Every row gives one point. To make a cloud, some directions were put in groups of two or more. Within a group, all points are equally far from the middle, so they leave a hole (a ring in 2 directions, a hollow ball in 3). The other directions are filled evenly. Then the cloud was stretched, turned, moved and blurred a little. How many holes are there, and how many directions does each take, smallest first?
(in the rows, 128 means zero)

Cloud, 14 rows:
[[124  67]
 [152 201]
 [173 135]
 [ 85 103]
 [182 158]
 [149 109]
 [154 116]
 [115  75]
 [ 69 127]
 [149  85]
 [115  54]
 [ 54 140]
 [ 95  78]
 [ 55 144]]
Holes: 0

Cloud, 20 rows:
[[ 74 116  81]
 [ 69 176 134]
 [116  81 187]
 [160  90 160]
 [161 106 189]
 [ 63  85 142]
 [ 78 171 101]
 [ 99  72 163]
 [ 61 126  88]
 [169 160 146]
 [ 60 166 120]
 [ 88 111 202]
 [154 173 179]
 [105 161 203]
 [138  78 173]
 [159  89 158]
 [ 70 177 128]
 [ 86 162  87]
 [135 173 193]
 [144 167 106]]
Holes: 1 (3)

Cloud (47 x 6):
[[123  96 123  47 138 176]
 [117 189 132  70 114 137]
 [188  96 127 125 192 117]
 [185 171  64 101 106 164]
 [ 89 176  61  82 149 119]
 [106  75  98  92 177  73]
 [108 111  63  62 190 147]
 [125 151 120 169  94 189]
 [114 115 122 170 128 199]
 [119  78  99 124 205 109]
 [135 179 145 119 142 186]
 [ 66 146  91 144  81  90]
 [101 170 161 102  82 135]
 [179  86  64  73 157 183]
 [ 99  81 117 154  92 171]
 [118  81  63 133 201 132]
 [ 88  93  31 131 112 148]
 [159 134 160 125  80  93]
 [ 83 178  83  97 143  80]
 [159 143  99  45  91  87]
 [ 99 168  45 130 166 125]
 [118  66  29 122 106 154]
 [143  82  96 120  74  60]
 [127 106  73  57 183 170]
 [187 112 121  49 135 140]
 [203 133 111 177 151 137]
 [153 119 149 131  88  67]
 [137 158 150 123  56 114]
 [ 68 149 140 143 143  83]
 [136  63  47 107  81  84]
 [144  94  65  69 196 160]
 [145  99 103 125  79  50]
 [133  68  41 105 121  72]
 [151 173  30 110 124  99]
 [123 169  89 137 197 170]
 [104  68  49  86 135  77]
 [139  77  52  44  85 129]
 [132 161  72 133  47 146]
 [171 167  72 175 124 173]
 [146 190 101  76 108 154]
 [144 157  44  93 110  65]
 [150 173 161 132  97 160]
 [125  97  93 158 194 181]
 [172  97 159  78 153 112]
 [ 96  66 124 101  74 140]
 [181  63  81 167 143 138]
 [ 66 157 121 127 102  70]]
Holes: 2 (2, 4)
